Every row gives one point. The points of each table are mixes of a few directions, plus a little noise. Count the directions of each table, and those that both share. Where both have some left over, give the other angles between the two spaces (their principal angles), to ten degrees, smallest first.
In the rows, zero is written as 100.

First (6 x 2):
0:  57 105
1:  58 106
2:  26 110
3: 134  95
4: 195  88
5: 130  96
Second:
0: 119  98
1: 171  90
2: 161  92
3:  27 110
4: 113  98
5:   6 112
6: 103 100
Directions: first 1, second 1, shared 1

First:
0:  96 104  65
1: 107  91 167
2:  95 106  52
3: 102  98 116
Second:
0:  96 104  68
1: 102  98 115
2:  96 104  72
3:  98 102  84
4: 111  88 195
5:  96 104  66
Directions: first 1, second 1, shared 1

First, 8 rows:
0:  82 112  78 146  55 149
1: 128  43 135  38 179  30
2: 109  82 111  80 125  77
3:  80 189  76 129  34 140
4: 108  69 110  85 127  81
5:  84  25  81 160  81 154
6: 105  82 107  91 115  89
7: 102 195 102  69  84  80
Second, 7 rows:
0:  48 113  94  75  89 136
1: 113  77  70  79  92  98
2: 108  56  32  43  77 110
3: 146  84  99 116 107  70
4: 165 113 155 172 130  45
5:  33 176 189 152 120 124
6:  88  80  62  62  84 117
Directions: first 2, second 2, shared 0; angles 60, 80

First, 9 rows:
0:  80 123 100  80  77 100  87 124  86
1: 151  47  99 147 157 103 133  42 132
2:  61 142 101  65  55  98  73 143  76
3:  58 145 101  61  51  98  71 148  73
4: 152  45  99 148 159 103 134  42 133
5: 112  87 100 111 114 100 108  86 107
6:  71 132 101  73  66  99  79 134  81
7: 102  97  99 103 104 101 103  96 101
8: 114  85  99 113 115 101 109  84 110
Second:
0:  59 107 106  49  53  88  87 131 131
1:  59 121 168  75  11  30  60 195 127
2: 119  95  88 120 128 112 110  77  87
3:  73 103  95  63  77 102  95 111 120
4: 126  96  98 134 128 105 108  83  80
5: 122  89  64 114 147 137 122  51  86
6: 124  97 107 134 119  97 103  94  81
7: 115  98 103 122 114  99 102  94  88
8: 101  93  69  89 122 130 113  68 101
Directions: first 1, second 2, shared 0; angles 40

First:
0:  83 102 123 139  82 130 102 109  78  51  95 106
1:  88 102 103 100 101  94 110  95  91 109  81 103
2: 125 126  95  81 115  69  80  75 138 159 114 106
3: 132  72  95 148  90  94  89  97 120  73  93 104
4: 109 125  96  68 111  96  86  96 117 128 131  96
5:  97 107  91 105  96  81 121 115  84  81  78  95
6: 107  84  88  99  90 133 103 120  97  47 120  75
7: 120  71  97 106 101 112  77 115 110  84 138 106
8:  81  80 109 123  94  93 112 129  61  69  87 120
9:  25  80 100  27 113 143 144  62  66 160  43  73
10: 133 152 103 105 107  56  76  85 137 138 120 115
Second (9 x 12):
0: 104  74 100 103 108  97 103 107  92  87 121  91
1: 102  34 108 121 122  89 115 103  80  78 135  76
2:  86 195  99  85  69 113  90  75 126 145  31 131
3: 118  62  86  89 110  99  94 136  92  69 151  91
4:  95 148  96  90  83 108  93  92 115 120  68 117
5:  95 190  89  74  68 114  84  93 127 134  48 132
6:  98  67 108 115 112  93 109  95  89  92 111  87
7: 102  58 105 112 114  94 107 105  88  84 125  84
8:  98  72 106 111 110  94 107  96  90  92 111  89
Directions: first 6, second 2, shared 1; angles 50

First:
0: 120 108  89  83 155  85 100 175 100  82  87  39  85  44 139 103 123 134
1: 102 100  99  96 110  98 101 108 102 105  96  93 100  93 104 103 101  95
2:  96  90  99  95 110 101 106  86 106 131  95 106 107 107  96 109  89  64
3:  87  95 108 113  62 111 100  48 101 113 108 142 110 139  74  97  84  78
4: 100  91  96  89 131  97 107 108 109 134  88  89 105  92 108 109  94  65
5: 102 122 105 120  44 105  87  95  83  27 118 114  89 110  89  80 117 176
6: 100 102 102 103  92 100  99  96  97  94 103 104  99 104  96  98 101 106
7: 108 126 103 119  53 101  85 116  78  14 118  97  83  95  99  79 125 195
8:  86  84 105 104  86 108 107  45 109 149 100 139 117 137  76 106  74  40
9: 104  88  93  82 151  93 110 120 113 145  85  77 103  80 116 114  94  56
10: 101  98  98  97 105  99 103 100 103 108  99  99 101  98 101 102  98  92
Second, 9 rows:
0: 114 129  93  97 114 103 143 101 107  86  96  52  69 108  96  98  87  61
1:  88  87 112 140  97  81  99 103  91  27  76  75 101  83 107 116  79 141
2: 124  80 127 106 129 105 100 101 117 117  95 101 118 109 113 118  97  96
3: 120  90 126 104 100 116 103  71 118 144 108 127 115 136  90 105  95  71
4: 132 107 126 118 103 104 101 106 114 110  97  83  93 110  94  97 103 106
5: 109 149  66  63  91 112 120 129  88  74 128  74  62  93 105  73 130 111
6:  42  80  47  58 105  87  78 103  81 151  97 133 118  66 103  99 103  64
7:  52  65  78  77  90 103  85  70  83  88 113 164 139 105 112 117  94 103
8: 120 113 122 136  70  91  71 117 100 101  91  90  86  90  80  80 114 145
Directions: first 2, second 6, shared 2

First:
0: 109 101 104  93  89  95 114  90 102 101  81  87 103 111 102  95 119  97 104 101  93 103 102 101
1: 114  88  90 114  88  87 150 111  91 100  64  88  72 133  87  85 123 116  71  96 123 129 157  85
2:  97  59 134 126 154 136 155 120  67  50  87 141 111 103 106 107  63  41  72  60 125 142 185 129
3:  98 100 105  95  94 106 100  88 100 106 101 103 107  90 116 100  78  78 102 101  92  85  85 106
4:  71  95  58  79  95  82  69  88  86 163 122  84  72  69 128  86 105 136 132 106  72  48  43 135
5: 111  88 135 104 128 114 128 100  91  59  75 102 132 121  90 110 137  73 115  77  91 139 137 118
6:  76 105  66  87  88  90  58  95 100 148 135  98  77  65 122  94  72 124 114 115  88  50  42 111
7: 106 132  91  82  49  87  65  75 129 130 114  84 102  85 114  99  70 101 101 132  86  53  32  70
8: 109 101 127 111 121 113 103 111 104  57  97 114 125 112  80 115 107  82  96  91 107 134 126  90
9: 107 130  84 100  69  84  61 106 127 112 120  94  94  99  84 102  94 134  91 129 108  85  63  57
10: 103  99 106 112 122 101 101 121  99  75  99 104 105 116  74 107 131 117 100  95 109 133 129  94
Second (8 x 24):
0:  95  85 118  97 130 110 108  98  83  87  96 105 117  94 109 107 116  83 117  80  87 110 109 131
1: 101  77 170 100 157  90 114 103  35  86  92 105 138  47 169 126 142  79  84  46  68 120 104 127
2:  93  88 100  97 118 115 106  96  99  88  99 105 108 110  89 100 107  86 127  92  94 107 109 129
3: 120 145  68 112  20  61  78 108 133 140 108  83  58  97  99  88  59 151  31 148 134  71  71   5
4:  88  89  73  93 108 128 104  93 124  87 101 106  99 136  56  90  96  85 150 109 103 103 114 136
5: 102 110  84 102  79  97  95 100 115 108 102  97  88 109  88  94  87 111  94 116 110  92  95  83
6:  90  94  71  95 101 124 101  94 125  91 101 105  95 134  58  89  92  90 141 112 105 100 110 126
7: 111 112 118 106  86  75  96 106  85 114  99  94  97  73 133 107  99 116  57  98 101  94  87  64
Directions: first 5, second 2, shared 1; angles 80

First (10 x 32):
0:  71  91  85  80 139  49 125  72 105 108 134 115 122 181  66  50  33 104 141 116  71 116  75 164  65 109  95  97  84 127 100  93
1: 103 108 106  92  86 113  86 108  82  98  96 111  86  74 128 113 115  98  93 107 121 111 109  70  97 107  90 105 105  86  88 103
2: 100  99  99 102 103  98 103  98 104 100 101  98 103 104  94  98  98 101 101  98  96  98  99 105 101  98 102 100  99 103 103  99
3: 111 105 106 106  82 122  87 112  94  98  87  96  88  63 118 122 128  97  83  95 115  96 110  68 112  98 100 102 108  88  97 103
4: 108  70  86 156 129  89 145  82 183 100  90  34 147 152   5  81  88 108  95  53  33  38  86 183 142  62 149  86  85 139 155  84
5: 105 118 112  79  72 122  70 117  57  99  93 128  69  49 159 126 127  95  89 119 144 127 114  38  89 116  76 108 113  73  72 110
6: 107  90  97 123 106 103 113  97 130  99  92  74 114 109  69 100 104 103  93  81  79  76  99 122 120  86 118  95  96 111 120  95
7:  92 110 102  76  97  95  87 101  69 102 110 128  86  97 129  97  91  98 110 121 119 127 100  81  77 116  80 105 103  91  79 105
8: 113 108 109 102  77 128  81 115  86  97  84 101  83  54 131 127 134  97  81  99 123 101 114  57 110 101  96 104 110  82  92 106
9:  90 102  97  87 107  85 103  95  90 102 112 114 101 118 102  87  81 101 113 111  99 113  94 109  84 109  92 102  97 103  93  99
Second:
0: 124 107 111 118  67 144  81 121  98  94  72  86  84  34 127 143 156  98  66  85 123  85 119  50 130  93 106 102 113  79 101 105
1: 120 104 107 114  75 134  86 116  98  96  78  89  87  48 121 132 143  98  73  88 119  88 117  60 124  94 104 101 111  85 101 103
2: 103 101 103 103  95 108  97 104  99  98  93  97  98  88 105 107 109 101  95  98 104  99 104  90 105  99 102 100 102  96  99 100
3: 124 107 111 117  68 140  81 119  97  95  71  86  84  36 126 139 154  98  67  85 124  83 119  50 130  91 104 102 113  80 103 105
4:  79  96  90  84 126  66 116  80 101 104 125 112 113 157  78  65  54 103 128 111  80 112  82 142  75 108  96  98  88 116  98  95
5: 104 100 102 104  95 106  98 104  98  99  95  98  97  88 104 107 109  99  94  97 103  98 104  92 104  99 101 100 103  96 101  99
6: 118 104 108 113  78 130  86 116  99  96  82  90  87  55 120 128 138 100  76  91 116  90 115  65 119  94 104 102 109  85 100 105
7: 109 101 103 107  87 116  92 108  99  97  89  94  93  76 108 115 119  99  87  95 110  95 106  81 111  98 100  99 104  90 101 102
8:  82  96  91  87 122  69 113  85 102 104 118 109 112 147  82  71  61 104 126 110  82 111  86 137  79 107  96  97  89 115  98  95
9:  67  91  85  75 143  42 126  70 103 108 139 120 121 189  65  45  26 104 146 120  69 120  75 169  60 112  94  97  82 127  98  91
10:  69  93  85  77 141  44 126  72 101 108 137 118 120 182  68  48  29 102 144 118  70 120  75 165  63 109  95  97  83 126  98  92
Directions: first 2, second 1, shared 1

First (11 x 32):
0: 103 102 104  96 100  98 101 105 101  98  98 102 103 104 105 102  98 102  98 103  97 104 101 102 103 104  97  97 102  97  97 102
1:  86  91  79 121 103 112  94  74  94 109 109  90  82  79  74  90 110  90 110  87 116  77  93  91  83  80 115 113  89 114 114  90
2: 120 113 131  70  96  83 108 137 108  87  88 114 126 130 138 115  85 115  85 120  76 133 110 113 125 129  77  80 116  80  80 115
3:  72  82  57 142 106 124  89  48  88 118 117  80  63  58  47  79 121  79 121  73 133  53  85  82  65  59 131 128  77 129 128  79
4:  66  78  49 151 107 128  86  38  86 122 121  76  56  49  36  75 125  74 126  67 140  44  83  78  59  51 138 133  73 134 134  75
5: 125 117 139  62  95  79 110 147 111  84  84 118 133 138 148 119  81 119  81 125  70 142 113 116 131 137  72  75 120  74  74 119
6:  79  86  68 131 104 117  92  62  91 113 113  85  73  69  61  85 115  84 116  80 124  66  89  87  74  70 123 120  83 121 121  84
7: 127 117 140  60  95  78 111 149 111  83  84 119 135 140 150 119  80 120  80 126  69 144 114 117 133 139  70  74 121  73  73 120
8: 111 107 117  83  98  91 104 120 105  93  93 108 115 117 121 108  92 108  92 111  87 118 106 107 114 116  88  89 109  89  89 108
9: 101 100 101  99 100  99 100 101 100 100 100 100 101 101 101 100 100 101  99 101  99 101 100 100 101 101  99  99 100  99  99 100
10: 110 107 115  85  98  92 104 119 104  94  94 107 113 115 119 107  93 108  92 110  88 117 105 106 112 115  89  90 108  90  90 108
Second:
0: 117 102 120  96  94 133  98  84 121  96  92  97  82 110 109  90 101 114  80 113 102  96 126  87  95  83 108 110 105 105  94  96
1: 131 104 139  94  91 164  94  69 142  92  83  96  68 122 117  79 102 125  61 125 106  92 149  75  90  66 113 116 107 108  87  94
2:  59  94  47 108 114  15 108 140  44 111 122 107 144  73  79 128  96  67 152  66  94 110  33 131 113 146  83  78  89  90 115 107
3: 124 103 132  95  90 150  96  76 133  93  85  97  75 117 112  83 103 119  70 121 105  93 140  80  92  73 112 112 106 108  91  97
4: 113 102 115  97  96 125  98  89 116  97  94  98  88 107 106  93 102 110  83 109 103  97 119  91  96  86 105 106 103 103  96  98
5:  64  95  53 108 112  25 106 134  51 109 120 104 140  77  80 126  96  71 146  70  95 108  41 127 112 139  83  81  92  89 114 106
6:  55  92  41 109 115   5 107 146  38 112 125 107 150  68  76 132  94  64 160  63  94 112  24 134 115 151  80  76  89  87 117 107
7: 115 102 119  97  96 133  98  84 121  97  93  98  85 110 107  89 102 112  82 112 102  95 125  90  96  84 106 107 104 104  93  98
8: 108 100 109  99  98 114  99  92 110  98  96  99  92 104 103  94 101 105  92 106 101  99 113  95  99  93 102 104 102 103  97 100
9: 121 104 129  95  91 147  96  77 131  94  88  97  76 115 112  83 103 118  71 119 104  95 137  82  93  76 111 113 105 108  90  96
10:  96 100  94 100 101  90 100 105  93 101 103 100 104  97  97 102  98  96 105  97 100 101  93 104 101 105  98  97 100  99 103 101
Directions: first 1, second 1, shared 0; angles 90

First (9 x 32):
0:  85  51 130 143 127  95  97 121 113 124 149 169 131  94 100 111  86  86  97  98 106 105  74  97  99 109 137 128 149  59  92  62
1: 113 160 102  76  59  79 101  82 100  84  74  74 118 106 102  84 109  98  93 115  92 105  96 102  90 104  43  85  74  94  95 144
2: 118 148  84  81 107  69  69  87 142 135  78 110 122 128  94  60  78 119 123  70  83 112  82 106  77 100  95  60 115  68  79 101
3: 127 129 117  59  50 121 106  90 112  73  71  49  92  88  96 102 134 106  92 156  64  49 145 113  95 151  33  87  61  93 110 166
4:  70 123  73 112  65  82 124  92  66  40 109 108 140  81  98 120 100  84  82 106 112 150  74  84 105  56  84 127  94 111  99  88
5:  85 110  56  82  68 115 114  93  88  38  91  83 114  73  85 121 104 106  95 122  77 114 121  94 102  82  91 110  96 111 102  91
6: 105  54 111 103 130 136 107 109  80 113  97  70  36  98 111 114 112 100 102  96 118  68 126 103 121 107 127 107  84 139 121  99
7:  85 113 100 130 119  58  91 101 105 129 122 154 142 121 107  81  71  93 106  57 123 148  42  91  87  70 121 101 134  77  81  66
8: 113  10 127 116 175 149  92 125  94 163 104  83   5 111 114 110 105 109 116  75 121  43 132 112 122 122 166 101  98 136 125  82
Second (8 x 32):
0: 100  27  96 100 134 151 102 123 112 112 117 115  72  73  87 128 106 112 106 120  68  59 147 108 117 125 154 106 124  90 108  64
1: 120 149  84  52  68  93  70  80 162  83  67  81 133 105  75  73  87 123 120 119  55  77 124 122  58 142  47  65 107  65  85 138
2:  72  73 104 113 108 103  69  98 137  62 110 111 132  97  78 103  58  97 122  91 125  98  96 124  50 123  84 115 140 103  96 102
3: 117 125  40  56 123 110  83  83 109 114  51  55  56 121  93  77  91 135 127  57  81 100 126 105 101  78 124  53  85 134 100  88
4: 102 133 143 115  72  78 123  89  44  93  87  55  73 115 136  99 128  69  75 101 158 111  71  88 117  82  52 116  38 150 119 157
5:  87  68 133 139  89 108 142 120  48  91 141 124 100  74 121 137 132  70  61 134 113 108  90  78 141  87 114 145  88  98 110  91
6: 109 105 118 101 117  85  72  97 135 131  97 112 109 123  97  76  79 104 118  79 109  94  86 115  73 120  96  86 116  86  91 110
7:  92 118  87 125  88  73 137 108  52 117 130 150 128  92 118 110 122  83  69 102  90 153  64  62 145  43 134 115 100  73  89  58
Directions: first 5, second 6, shared 5

First (8 x 32):
0:  99 100  91 124  79  93 135  65  81 115  80 110  71 106 157 123  84 127  83  79 126 107 123 109 101  66  74  73  59 130 139 103
1: 134 116 102 112  59  80 110 104  58 104  97 100  92  99 132 115  96 111  85 107 133 126 118 101  98  66  50 113  26  99 127 101
2:  90  90  94 118  63  76  78  72  59  99  93  93  83 126 122 107  98 122  91  59 131  99 111  90  91  70  73  86  61  87 104  85
3: 101 105 122  67 157 146  75 146 130  78 137 117 121 105  74 112 134  58  88 108  60 104  70  88 131 130 125 119 181 102  74 121
4: 114  84  92 141  95  86 109  81  77 117  81 100  96  90 115 104  88 104 115  74 110  96 102  88  84  80  72 100  59 119  85  91
5: 105  89 111 107 103  95 112  89 123 119  80  91  98  76  83  70  88 114 117 137  93  68  85 106  73 113 119 102 107  86  86 100
6:  79 107 115  56 120 122  77 121 134  81 122 100 107 111  71  88 118  91  89 125  79  90  83 106 114 131 143 101 169  74  96 110
7:  78 110  73  74 123 102 104 122 137  87 111  89 131  86  47  80  94  72 131 110  69 109 107 112 108 145 145 106 139 102  89  89
Second:
0: 124 101  80 104  95  85 144  85 121 120  79 103 106  81  94 105 101 104 107 130 108 136 132 119 115 111 115  91  78 104 132 103
1: 109 105  81 122 136 113 118 128  96  98 109 108 123  78  99 115  88  57 127  68  74 114  99  89 106 102  80 119  90 158  77  97
2:  83 112  91  94  63  78 112  86  98 104  87  82  91  97 101  76  76 126 107 117 115  86 114 117  79  98 105  91  74  85 120  89
3:  39 120  76  75  89 104 116  91 111  83 106  94  87 117 115  95  71 115  98  76  97  86 120 124 103 106 123  68 122 125 135  91
4: 107 111  74  98  70  70 150  73 119 119  72  90  99  80  96  91  82 125 111 139 117 124 140 134  99 109 118  82  63  94 147  96
5: 195  64 138 133 147 115  73 119  93 121 102 127 124  83  80 130 167  62  91 121  88 133  64  57 123  96  72 143 100  75  43 125
6: 149  84 118 122 119 104  86 116  88 109  99 109 115  86  89 108 123  79 103 107  94 110  78  75 101  96  75 130  88  94  62 108
7:  44 111 120  78  54  91  56  94  78  79 110  74  73 130 108  65  76 139  87  91 119  35  82 101  60  86  99  90 105  65  97  86
8:  74 101 117 101 116 121  58 126  77  79 126  99 100 117 106  99  95  83  98  58  85  62  67  76  88  89  80 113 125 114  60  98
9:  78 114  65 101 131 117 134 112 115  92 108 110 112  94 109 120  82  72 115  65  76 119 119 111 121 112 109  89 115 162 113  98
10: 100  81 141  74  82 102  58  72 104  98 100 104  73 136 104  99 141 136  54 128 121  88  84  98 107  96 121  82 140  27 111 116
Directions: first 6, second 4, shared 3; angles 60

First:
0:  86  90  79  92 125  90  90  73 114 104 119 121 118  70 102  94 120 119 111 113 100 107  95 127 101  85  97  66 109 117  97 100
1:  93  99 100  76  95  84  92  88 107 107  86  90 120  96 111  76 126 101 116  95 106  93 123 111 117 114  81  87  84 115 104 121
2: 110 124  93 116 112  82  73  78 103  56 163  98  95  87 115 126  94  99 125  97 100  96  61 103  55  60  94 116 130  73  85 107
3: 107 115 110 101  87  84  90 100  98  82 103  79  92 116 106 106 105  90 111  88 101  85  96  89  91  98  84 126  97  81  92 108
4:  63  67  78  88 109  73 114  97 121  90 104 112 119  81 112 104  89 119 106 103  83 122 108  89 120  90 116  91 110  99 109 105
5: 108  89 117  96  86 129 121 125  87 152  27  98  85 132  66  79 119  95  64 105 105  87 129 100 135 141  92  94  63 121 101  76
6: 123 115 122 108  83 117 102 117  83 118  66  85  77 133  81  96 110  85  83  95 108  78 106  95 102 120  86 118  80  96  92  87
7: 107 112 107  76  92 105  89  89  97 107 101  90 127  86 120  71 111  92 120  95 115 100 122 117 106 119  93  78  88 123 116 132
8: 125 107 123 125  85 137 118 135  77 127  55  96  60 142  63 109  91  85  59 101 102  85  97  83 102 120 102 124  83  93  92  64
9: 111 108 104 131 100 101 101 112  94  80 112  99  66 121  85 134  82  95  86  99  91  92  68  80  75  79 104 137 115  67  82  74
10:  67  74  67  90 125  97 109  85 119  77 162 133 143  37 137 105  54 120 120 110  90 154  94 104  95  75 151  61 139 115 131 127
Second, 9 rows:
0:  97  94  95  83  85  72 108 110 125 101  80  86  90  87 138  87 136 106 137  95 103  58 112  89 109 129  53 105  92  97  84  94
1: 128 125  83 134 158 182  78  74  70 131 160 159 126  37  78  90  88 109  89 140 129 152  81 166  71  62 140   5 100 165 138  96
2:  93  92 103  74  75  69 109 108 123  90  87  79  95 100 137  91 114  98 128  86  95  67 108  82 104 131  73 121 108  85  84 106
3:  99  97 111 103  98 101 114 110  96  71 122  94  89 100 117 113  73  99  99  93  94 109  82 107  90 103 113 109 118  90  92 105
4:  95 100  94  64  77  89  81  80 114 123  84  92 130 108 102  76 107  88 108  92  99  86 123  79 104 117 105 114 111  98 108 123
5:  97  94 113 129 109  96 122 123  88  67 106  94  67 115  94 130  84 106  84  97  91 112  79 104 101  86 100 113  94  84  86  83
6: 102 103  93  93 100 106  88  88 101 118  96 106 115  94  93  88 108  98 101 104 105 100 109 100 100 100 103  90  99 109 109 105
7:  95  99  96  93  93  93  90  92 101 115  80  98 110 116  81  94 109  96  92  99  98  96 113  85 110  98 100 110  92  96 105 103
8:  91  94 111 127 103  92 110 114  82  82  84  92  79 142  59 130  82  99  62  95  85 120  92  87 112  75 113 131  86  75  94  86
Directions: first 5, second 4, shared 1; angles 30, 40, 70
